Rows are points. To make a cloud, some directions were put in groups of two or more. Within a group, all points are equally far from the middle, so they leave a hole (a ring in 2 directions, a hollow ball in 3). The other directions are filled evenly. Then the cloud was stretched, turned, moved and blurred a little. Count the holes, and give their numbers of directions, smallest first.
In the rows, zero is written as 128.

Cloud (19 x 3):
[[ 97  87 112]
 [171 157 127]
 [ 94  84 103]
 [114 132  50]
 [ 75 145 144]
 [159 187 118]
 [ 99 127 158]
 [149 175  89]
 [119  89 132]
 [136  62 109]
 [159 142  62]
 [ 83 133  82]
 [155  89 127]
 [ 89 197 106]
 [128 132 168]
 [112 191  92]
 [170 123  51]
 [167 158 144]
 [174 145  91]]
Holes: 1 (2)

Cloud, 20 rows:
[[117 140 190]
 [111 126 127]
 [195 138 151]
 [163  91 116]
 [130 140  94]
 [161 141 205]
 [177 103 120]
 [133  96  55]
 [119 112  79]
 [118 127 146]
 [182 121  84]
 [159 216  90]
 [184  89  98]
 [ 67 121  80]
 [ 55 100 130]
 [126 153 158]
 [115  80 161]
 [140 180 135]
 [158 158 171]
 [139 119 171]]
Holes: 0

Cloud (27 x 4):
[[125 143 109 193]
 [ 92  57 103 159]
 [131 136 160 158]
 [142  77  84 158]
 [153  90 154 155]
 [ 92 102 123  72]
 [ 64 119  76 159]
 [ 83  63 115 156]
 [160 113 161 112]
 [143 151  56 144]
 [ 93 177  82 129]
 [115 171  80  97]
 [158  82 134  94]
 [107 124 165 120]
 [ 68 102  84 166]
 [ 89  90 130  81]
 [112  85 134  72]
 [100 145  97 188]
 [127 142 104  69]
 [110 135 156 106]
 [ 83 101  48 153]
 [113 155  84 185]
 [ 85  59  87 133]
 [ 96 101 100  68]
 [ 80 109  61  95]
 [169  93 122 147]
 [142 162 139 151]]
Holes: 1 (4)

Cloud, 46 rows:
[[ 58  76  94 128 143 128]
 [159 108  86 188 163 119]
 [194 137 113 180 159 123]
 [ 61 160 157 157  99 162]
 [106  80  77 155 177 131]
 [ 89 137 124 189 199 136]
 [124 212 152 148 166 147]
 [145  81 167 161  89 146]
 [152  85 143 139 153  75]
 [131 116 129 224 137 143]
 [168 184 164 121 140 156]
 [160 192 134 115 178 134]
 [127  82 150 154 152  79]
 [194 129 107 153 158  99]
 [164 191 148 121 179 123]
 [166 156 154  98 152 162]
 [121 155  81  87 127 101]
 [ 78 150 115  76 161 127]
 [131 124 116  62 138 119]
 [180 137 112 105 179 125]
 [ 99 138 167  86 158 162]
 [107 184 132 193  97 133]
 [ 70 181 126 137 178 184]
 [152 187 120  99 160 160]
 [ 94 156  59 114 116 171]
 [114 124 146  76  92 131]
 [142 140  80 106  95  91]
 [188 155 148 171 114 161]
 [139 103  65 139  78 129]
 [ 89 141 118 116 146  72]
 [133 169  90 190 130 106]
 [ 83 164  97 166 202 159]
 [135 102 105 207 162 122]
 [118  72 145 105  91 111]
 [ 86 104 173 167 111 102]
 [ 53  81  97 119 147 145]
 [132 168  88 120 123 192]
 [ 84 104  98 155 116 205]
 [168 130 136 185 157 183]
 [130  78 169 137  85 110]
 [ 68 128  51 139 136 136]
 [109  87  62 174 123 120]
 [107 136  56 165 178 143]
 [ 67 124  87 157 170 109]
 [ 77  82 103 150 103 186]
 [103 152  98 187 198 167]]
Holes: 2 (3, 3)
